Each point is reached from the start by the listed moves, each made once or not at all, plus a little noise. Say if it took an odd or an even number of moves. Then give how often each move was made.

Moves:
(1): [  2 -42]
(2): [ 62 -20]
Start: [ 33 -11]
Points:
[ 29 -13] -> even (0, 0)
[ 34 -53] -> odd (1, 0)
[ 95 -28] -> odd (0, 1)

Moves:
(1): [  7 -18  26 -26 -10 -32 -11  35  -5 -20  -8]
(2): [ 36   3  19 -10  18 -36   3 -20  10   4  27]
(3): [ -7  21  11  21  15 -12 -23 -10  15  -5  -5]
(4): [-25 -10 -19  32 -13 -33  13 -17  21  -8 -22]
(5): [-25  -9   1   1  23   0  13  19  -2  18  -4]
(6): [ 28 -37  -2  25  25  48   5   9  75  28  -5]
(7): [-20   5  24 -37   1 -13  46  10  25 -13  37]
(8): [ 17   9  -4 -25  -9   3  14  27  30  31  33]
(9): [-21 -17  -6 -35   4  14 -13 -23   0  -3  32]
Start: [ 26  -8  20  21 -16   5 -23  23 -33  39  -9]
Points:
[ 84 -41  34  13  41  19  12  60  80 121  42] -> even (0, 1, 0, 0, 1, 1, 0, 1, 0)
[ 71 -69  64  10  40 -14 -12  68  45  67  -1] -> even (1, 1, 0, 0, 1, 1, 0, 0, 0)
[ 46 -41  98  -6  56 -39  10  68  86  53  34] -> even (1, 1, 1, 0, 1, 1, 1, 0, 0)
[-21 -35  -5  18 -25 -15 -23 -15 -12  29   1] -> even (0, 0, 0, 1, 0, 0, 0, 0, 1)
[-18 -11  27  16 -29 -41  36  15  12  18   6] -> even (0, 0, 0, 1, 0, 0, 1, 0, 0)
[ 33 -38  43   9   7  40  28  40  66  54  22] -> even (0, 0, 0, 0, 0, 1, 1, 0, 0)
[ 60  10  59 -52  -6 -41  39  40  33  61  88] -> odd (0, 1, 0, 0, 0, 0, 1, 1, 0)

Moves:
(1): [ 13   1  12   7   0 -10   2  14   0   5   9  14  -1  -3  12  17   3 -12
   8   7 -10 -10]
(2): [-17   5   7  -4   1   5   8  -2  -8  11  -1   3   0  -2 -16   6  -4  -2
   2   3  10  -5]
(3): [ -1   3   9   5  -6  -3   3   0 -10   4   0  -9  -5 -11  -1  -4   0  11
   0  -3 -14  -1]
(4): [-23  -8  37  -8   6  -9   4  -5   5  28 -23 -14   1  -3  -1  -5  -8 -11
   0  -1   7  -6]
(5): [  5  12  -1   6   3 -23  -1  13 -13   7   8   0  28   8   3  12  -1  -8
  -3   2  -1   6]
(6): [  4  -2   4  -6   3  -2  -4   2 -14   3   6   0   2  -1  12   4 -11   1
  -6  17   9  -8]
(7): [-16   8 -12  -7   2   7   5   7   1  -6  -1  13  -3  -7   0  16   0   5
  -6   4  -6   4]
(8): [-13  -7   4  -4  12   6 -13  13 -15  -6   5   0   8   9  -6   1  -9   8
   5  -6   3  12]
(9): [-16   3  -8  -9  -9   8  -7  16   1   1  -8  -5   5  15  -7  -9  -3  -3
 -14  -3  15   4]
(10): [ -5 -10   0  -1  11 -10  -1   2   3   0   7  -7   4  -3   2  -8   0  -2
  -1   7   2   1]
(11): [ -5   0  -6 -20   9 -26   2   5 -17 -10   8  26 -14   0  10 -11 -12  -7
   7  -9   6   3]
(12): [  4  -2 -22  -9   8   4  -6  -1  18 -11   0  -2   0   8   5 -14  -6  -4
   1 -10  -5   2]
(13): [ -3 -15  -4   5  -2  25  -2  10  -5   5   9 -10  16  16  15 -12  -5   9
  -4  26   0  13]
(14): [ -1 -17 -17  -3  17   2   3 -17   5  -3  -8  -7  14 -23   3 -17  14  -4
  11   2  -8 -15]
(15): [  3  -1  -7   5   6  -6  -2 -20  -3 -16  -7   2   8 -32 -10 -14  -7  -4
  14  12  15 -13]
(16): [ 37  -1  12 -11  -7  14 -10  -7  10  -2   2  -1 -25   5  -9 -17   5  18
  -1  -1   6   8]
(17): [-18  -6 -24  -7  -3  -4  -8   2   7   5  -3   3   0   2   1   3  -4   0
  -1  -2 -12  12]
(18): [ 10   1  -2 -14  -8  -9  -2   4  18 -10   7 -11  -7  14   7  -4  14   6
  12 -21 -15  10]
(19): [  4 -24   7 -13   0  15   7   5   8  -2  -2   4  -4  -2   3  18 -10 -20
 -10  11   1  -2]
(20): [ -2 -25  23   5  18   8  -5  -9   2 -24  20  24  25   7 -24   2   3  19
  13  22 -21   2]
Start: [  2 -27   0  -3  -2  -2   6  15  18  -6  -6  -3  -5  -7   3   7  10 -13
  -1   4  18  -6]
Points:
[ -19 -121   78  -50   29   40   -6   37   31    1    9  -23   29   13
  -21  -25   12    4   19   48   -6    4] -> odd (1, 1, 1, 1, 0, 0, 0, 1, 1, 1, 0, 0, 1, 1, 0, 1, 0, 1, 1, 1)
[-16 -24   4 -42  21  -3 -22  34  22  -8 -31 -11  17  -2 -23 -24 -20  -8
  -5   4  55  12] -> even (0, 0, 0, 1, 1, 0, 1, 1, 1, 0, 0, 1, 0, 0, 1, 1, 0, 0, 0, 0)
[-18 -55  62 -50  22  -9  -6  -8  -5 -12 -13  32  -4 -15 -39 -37 -29  -3
  12  44  64 -21] -> even (0, 1, 0, 1, 0, 1, 0, 0, 1, 0, 1, 0, 0, 0, 1, 1, 0, 0, 0, 1)
[-28 -68 -39 -45  38 -33  -1 -22  30 -58   9  27  19 -43 -25 -46   8   4
  57  -2 -25 -13] -> odd (0, 1, 1, 0, 0, 0, 0, 0, 0, 0, 1, 1, 0, 1, 1, 0, 1, 1, 0, 1)
[ -51 -103   42  -42   32    9    7   22   32   -6   14   19   34  -20
    5   30  -18  -23   22   86   -1   -4] -> even (1, 1, 0, 1, 0, 1, 1, 0, 0, 1, 0, 0, 1, 0, 1, 0, 1, 1, 1, 1)

Moves:
(1): [ 17  11 -20 -12  -4  20  33 -11   2 -21 -24   5 -19  -5 -22 -14 -18  24
 -10 -20 -14  -4   3  29 -11  14   0]
(2): [  8  -6 -11  -8 -17  -7   0  -5  -3   7  -2   2  12   7  13  -1  -5  -1
 -23   5  10   6  12  16   3 -13  -4]
(3): [ -1   9   7  -3   9 -20  -3  -1   1   4  19   8  -4  13  10   0   8 -13
 -13  14 -10  23  13  -1 -19   6  11]
(4): [  2   7  -3   6  17 -13   0  -7  14  -7  -6  10  -6 -23 -14   5 -34 -10
  11  -1 -12   6  -5  -3 -10   3  14]
(5): [  0 -12   0   7 -13  10 -12   5   7   2  -7 -13 -11   2   9  -9   2  10
  -5   1  -5   3   3  -1  21  15 -15]
(6): [-12  27 -23 -18  26   3   4  23  -8   8 -18   5  15  12 -22   6 -12  12
 -31 -12  -6 -10   2  -3  -9  -1  17]
(7): [ -4 -16  16   0  26   6  -6  -1   0  14  -8   3   1  17 -18  -7  -5  15
  -3 -19  18 -15   1 -15   0  -4   6]
(8): [-19  10  12   8 -10  -6  14  19  -6   7  -7   2   8 -12  18  10 -12  -9
  16   2  -7  24 -18  12  13  -1  -7]
(9): [  4  -4   0  -5   7  17   2  11  -1   2  -6   3  -5   6  -5 -12  -5  -3
  -2  -3  -2  -4   8  12 -14  -6 -29]
(10): [-20  -4   9   0  10   0  -5  -3  10   3   9  13 -10  -7  -1  -9 -16   6
  -2   9  -1  -1   8   5  12   6 -12]
(11): [ -3  -8  -9   4 -11 -15  -9  12   5   1 -15 -15  21   9 -23  -2   2 -14
 -28  11 -42  11 -16  -9   2  -1 -10]
(12): [ 11 -25  21 -15   3  -5 -14   4   5  -9   4 -16   3  13   7  -8   1  -6
  10 -51 -11   0   5 -11 -12   5  -9]
(13): [-12  -1   7  11  -2  -7 -15  -9   7  -2   4  -1   0  14  14 -10 -14  16
  -9  -6  23  -3   0 -18  -1   7   2]
(14): [-12   4   4 -24  20 -16  -7  30   6 -20  -4  -5   1  31 -13  -4  -3   6
  -9  -8  22  13   7  -3   3  -9  18]
(15): [  5  13 -14  -7  11  -6  -9  -8  -3 -15  -7   2  -7  -6  -8  -2  15  -1
 -11   1  18  14  -7 -13   3   8  20]
(16): [ 10  -9  -2  -4  -1  10   3  -7 -10  -8  11   8   7  15   5  17  -8   9
  -4  -4  -2  -4  -6  13 -11 -13   8]
(17): [  8  -6 -22   4  -5  -3  16 -12  14   8   4  -9   9   2  -6   1   3 -23
   8  -1 -10   5  -3   1   3 -17  -9]
(18): [ -6   2  13  -9  -2  18  -1   3   0   7   3  -4 -12  -7  -1  -5  -2 -11
 -10  -6  -2  -8  -4   6   4  -2   0]
(19): [ -6 -10  -3  17  13  -3  -7  -4   6   9   2  -5  12  -8  -6 -20 -17  14
   7  -2  -2   0 -13  28  -1  -4   2]
(20): [ -4  -9   2  -6  -1   3   7  -1   5  -8  -9 -11  -6 -11   8  -7   1  17
  10   9   7  22   1   1   5   7 -19]
(21): [ 17   8  -7   5 -16  14 -20   4  15   7  11   6  22   7   1 -14   8  -5
  -2 -13  -1  -5   3 -10   4 -21  13]
(22): [ 14 -16 -24  -3 -26 -11  -2   2  -7   6  23   7  -1  -9  -6 -14 -12  18
  -3   0 -16   7  -5  -1   4  -6  13]
(23): [-29  -1 -19  19  -8   7 -12  -8  12  11  -6   4  -9 -29  -6  14  17   6
  -6  -9 -17  -5   1 -12  -1   3  15]
(24): [ 12 -12 -16   4  10 -12   8 -13  -5 -17  18  -7  10  -1 -11  -9 -16   9
  -5 -11  17  33  13  -5  -8   0   8]
Start: [ 16 -10  29  -4   4  -7  -8 -16   4  -6  25  22  -4  -3  20   2   4  12
  -1   7   5  -5 -10 -10 -17 -18 -32]
Points:
[  21  -12  -17  -73   32    8  -11   41   36  -63    6   21  -24  -12
  -40  -83 -101   69  -44  -95   -5   87    4    6  -13   -7  -21] -> odd (1, 0, 0, 1, 1, 1, 0, 1, 1, 1, 0, 1, 0, 1, 1, 0, 0, 1, 0, 1, 1, 1, 0, 1)
[ -2 -72  33 -23 -20 -23 -39  -5  22  29  39  14 -16  14  11 -52 -21  43
 -78  30 -37  45   4 -11  15 -14 -65] -> odd (0, 1, 1, 0, 1, 0, 1, 0, 0, 1, 1, 0, 0, 0, 0, 0, 0, 1, 0, 1, 0, 1, 0, 0)
[ -3 -67 -30  30  48 -25 -39 -69  29   9  88  49  -3   4 -15 -48 -44  69
 -44 -26  19  43  -1 -16 -49 -41   2] -> even (0, 0, 1, 0, 0, 0, 1, 0, 1, 1, 0, 0, 1, 0, 1, 1, 1, 0, 1, 0, 0, 1, 1, 1)
[  54  -37  -43  -41  -12  -11  -22    7   29    2   19    0   37   59
  -29  -87  -60   30 -121 -102  -37   74    0  -23  -33  -37  -26] -> odd (1, 1, 1, 0, 1, 1, 1, 1, 1, 0, 1, 1, 1, 0, 1, 0, 1, 1, 0, 0, 1, 1, 0, 1)
[ -8 -58  -5  17   4 -40 -43 -14  45   8   6  13  10 -22 -27 -21 -43   2
 -19 -70 -54  35 -49 -66 -29 -27 -29] -> odd (0, 0, 0, 1, 0, 0, 1, 1, 1, 0, 1, 1, 1, 0, 1, 0, 1, 0, 0, 0, 0, 1, 1, 0)
[-29 -65 -36   9  19 -49 -22 -15  63 -13  47   3   1 -56 -60 -50 -73  28
 -28  -5 -52  79 -27  -4  -6 -38 -15] -> odd (0, 0, 0, 1, 0, 0, 0, 0, 0, 1, 1, 0, 0, 1, 0, 0, 1, 1, 1, 1, 0, 1, 1, 1)
[ -4 -69 -56   9 -43 -38 -45 -10  59   1  41   8  59 -13   6 -27 -90  47
 -61 -65 -68  85 -15 -35  -3 -45 -29] -> even (0, 1, 0, 1, 1, 1, 0, 1, 0, 1, 1, 1, 1, 0, 0, 1, 1, 0, 0, 1, 1, 1, 1, 1)
[ 20 -17 -40 -11  22 -54 -21 -34  49 -14  51  30  65  35  -6 -19 -78  15
 -90   5 -22  81  13 -23 -46 -56 -12] -> even (0, 1, 1, 1, 0, 1, 0, 0, 0, 1, 1, 0, 1, 0, 0, 1, 1, 0, 0, 1, 1, 0, 0, 1)
[ 13 -11  -2  32  44 -66   0 -58  21 -29  62  32  25 -10  23  -4 -71   5
  -2  -3  19  94 -38   2 -47 -30  17] -> odd (0, 0, 1, 1, 0, 0, 0, 1, 0, 0, 0, 0, 1, 0, 1, 1, 1, 0, 1, 0, 0, 0, 0, 1)
[ -8 -32  22 -85  83 -57 -19  38  14 -25  37  34  -6  20 -23 -55 -94  42
 -67 -65  29 104  20 -15 -40 -26  -6] -> odd (0, 1, 1, 1, 0, 1, 1, 1, 1, 1, 0, 1, 0, 1, 1, 0, 0, 1, 0, 1, 0, 1, 0, 1)
[ 19 -47 -47  13 -40   0 -16 -43  42 -12  38   5   5  -4 -16 -49 -28  63
 -75 -45 -37  95 -31 -34  -9 -24   3] -> even (1, 0, 1, 0, 1, 0, 1, 1, 0, 0, 1, 0, 1, 0, 1, 1, 1, 1, 0, 1, 1, 1, 1, 1)
